Each row of a before or after table is a point. The points were changed in one or more steps. Then noise was added and the rows were shuffled. The steps act on how far a point lies along the listed directions, d1 being the first. Name the steps. A step turns or swaps two directions, mirrors them in a line or flattens them onto one, adds a multiple of one to another, or multiplies one. Angles are multiples of 10 degrees, from the lower direction toward the higher: turns from -170 to 170, lines from 10 to 170 but not 90. Use the fewest steps. Two steps may share a direction if one is a turn and the other turns, adds or multiplies; they go together, in the order done. Otherwise the lowest direction goes first.

Directions:
(1): [-1.7 -3.5]
(2): [ 3.5 -1.7]
Before, 11 rows:
[[-2.5  0.7]
 [-1.3 -1.2]
 [-0.4  0.8]
 [ 5.4  2.1]
 [ 5.7  1.2]
 [ 3.7  0.6]
 [ 2.3 -1.3]
 [ 2.2  0.6]
 [-0.1  6.5]
 [ 0.0 -0.3]
 [ 4.3  0.5]]
After:
[[-3.6  1.3]
 [-3.9  1.6]
 [-2.2  0.6]
 [-5.5  1.8]
 [-0.1 -0.9]
 [-1.2  2.2]
 [ 1.7  0.2]
 [-3.0 -5.7]
 [-5.7  0.8]
 [ 1.7 -2.0]
 [ 0.4  0.3]]
Steps: turn d1 and d2 by 150 degrees

Directions:
(1): [-0.3 -2.8  0.7 -5.2 -0.4 -3.0]
(2): [-3.7 -0.9  3.9  2.8 -0.6 -2.7]
(3): [-1.5  1.7  2.0 -1.7  5.6  1.3]
(4): [ 1.4 -5.4 -0.8  2.2  3.0  0.4]
(5): [-1.9 -2.1  1.9 -1.3 -2.2  5.2]
Before:
[[-2.2  1.5  2.2 -2.9 -1.3 -5.8]
 [-1.2  3.5  1.1  0.0  1.5  1.0]
 [-3.0  2.0  0.4 -3.0  1.1 -6.1]
 [-0.5 -2.3 -0.2  2.6 -1.4 -1.1]
 [-0.7 -3.7 -0.5  5.9 -2.5 -2.4]
 [-3.3  2.9  0.6  0.6  7.4  0.3]
 [-3.1  1.0  1.5  1.8  3.4  0.2]
 [-2.1 -0.5  4.5  1.1 -0.6 -1.3]
 [ 0.5 -4.8  1.0  2.3 -0.2  1.6]
 [-1.2 -5.0 -0.7  3.4 -3.1 -1.6]]
After, 10 rows:
[[-1.7  1.3  1.9 -0.9  2.8  2.2]
 [-2.7 -2.4  0.3  2.6  6.8  2.8]
 [-0.7 -1.5 -0.1  2.0 -3.0 -1.2]
 [-2.8 -2.1  1.3  1.9  2.7  1.0]
 [-1.8 -0.8  4.4  1.1  0.2 -2.5]
 [-1.8 -2.5  0.1  4.6 -6.2 -1.2]
 [-2.5  4.9 -0.3  2.4  4.3 -3.7]
 [-1.9  5.4  1.8  1.3  2.5 -4.7]
 [ 1.3 -5.6  0.1  1.0 -3.4 -1.3]
 [-1.4 -2.8 -1.0  2.6 -5.7 -3.0]]
Steps: turn d1 and d5 by -70 degrees; multiply d4 by 1.3; turn d3 and d4 by 40 degrees

Directions:
(1): [ 0.0 -1.5 -1.0  2.8 -0.9  7.9 -1.1 -0.8  2.6  0.1 -0.1]
(2): [ 3.5 -1.7  0.9 -5.1 -4.1  2.2  0.9  1.3 -2.5 -2.6 -1.7]
(3): [-2.2 -2.8 -1.3 -3.0  0.1 -0.3  3.5 -3.8  2.4 -2.3  4.6]
(4): [-2.4  1.5  3.3 -1.6  1.0  2.4  1.8  5.6 -0.4  1.6  4.2]
(5): [-3.8 -0.2  3.0 -1.3 -1.9 -0.9 -6.1  0.2  2.2 -3.3 -0.1]
(6): [-2.0  0.5 -0.3  0.5 -6.4 -0.6 -0.4 -2.0 -1.8  5.1  1.7]
Before, 8 rows:
[[ 3.3 -0.4  1.4 -1.9  0.2  2.0  2.1  2.9 -1.9 -2.2 -1.0]
 [-0.2  2.5 -1.9 -4.5 -4.8 -4.5  2.1 -3.2 -1.5  2.7 -0.8]
 [-1.1 -0.3 -1.2  2.9  2.3  0.7 -2.3 -3.8  1.3 -0.3 -0.2]
 [-0.3  1.9  0.3  4.4 -2.1  1.9 -5.0  1.3 -1.6  1.8 -4.4]
 [ 1.8 -1.7  2.0 -6.4 -6.4  1.6 -0.5  0.1 -1.7  0.2 -0.4]
 [-1.0  0.6 -2.4  3.6  3.7  2.9  3.7 -0.4  1.1  4.8 -1.3]
 [-1.3  1.7 -2.1  0.1 -1.4 -6.0 -2.2 -2.4 -0.1 -2.4  0.8]
 [ 0.5 -0.2  4.3 -6.3 -3.4  3.7  3.9  5.2 -3.8  1.5  3.6]]
After:
[[ 0.8 -0.2  2.5 -2.3 -3.3  4.8 -1.8  3.9 -2.2 -2.4 -2.3]
 [-2.1  1.8  2.0  2.0 -0.7  1.6 -3.6  1.0 -1.3  2.7  0.5]
 [ 0.7  3.4 -2.3  2.9  0.2  2.6  2.7  2.7 -1.2  2.6  3.2]
 [-2.3  2.0  2.5 -1.1  0.6 -5.0 -3.5  2.0 -1.4  0.4 -4.9]
 [ 0.8 -2.1 -0.7 -2.5 -2.7 -2.3  1.3 -3.6 -0.4 -2.5  0.4]
 [-0.3 -3.3 -0.2 -4.9  2.2  2.8  3.7 -1.8  3.2 -2.5  3.8]
 [-0.3  3.2 -0.7 -3.4  4.5  0.3  6.2  2.6  1.2  1.3  2.4]
 [ 1.9 -4.3 -1.8 -3.3  4.8 -2.0  2.9 -5.1  2.2 -7.4 -0.6]]
Steps: mirror d1 and d5 in the line at 40 degrees; turn d2 and d3 by 70 degrees; turn d4 and d6 by -140 degrees
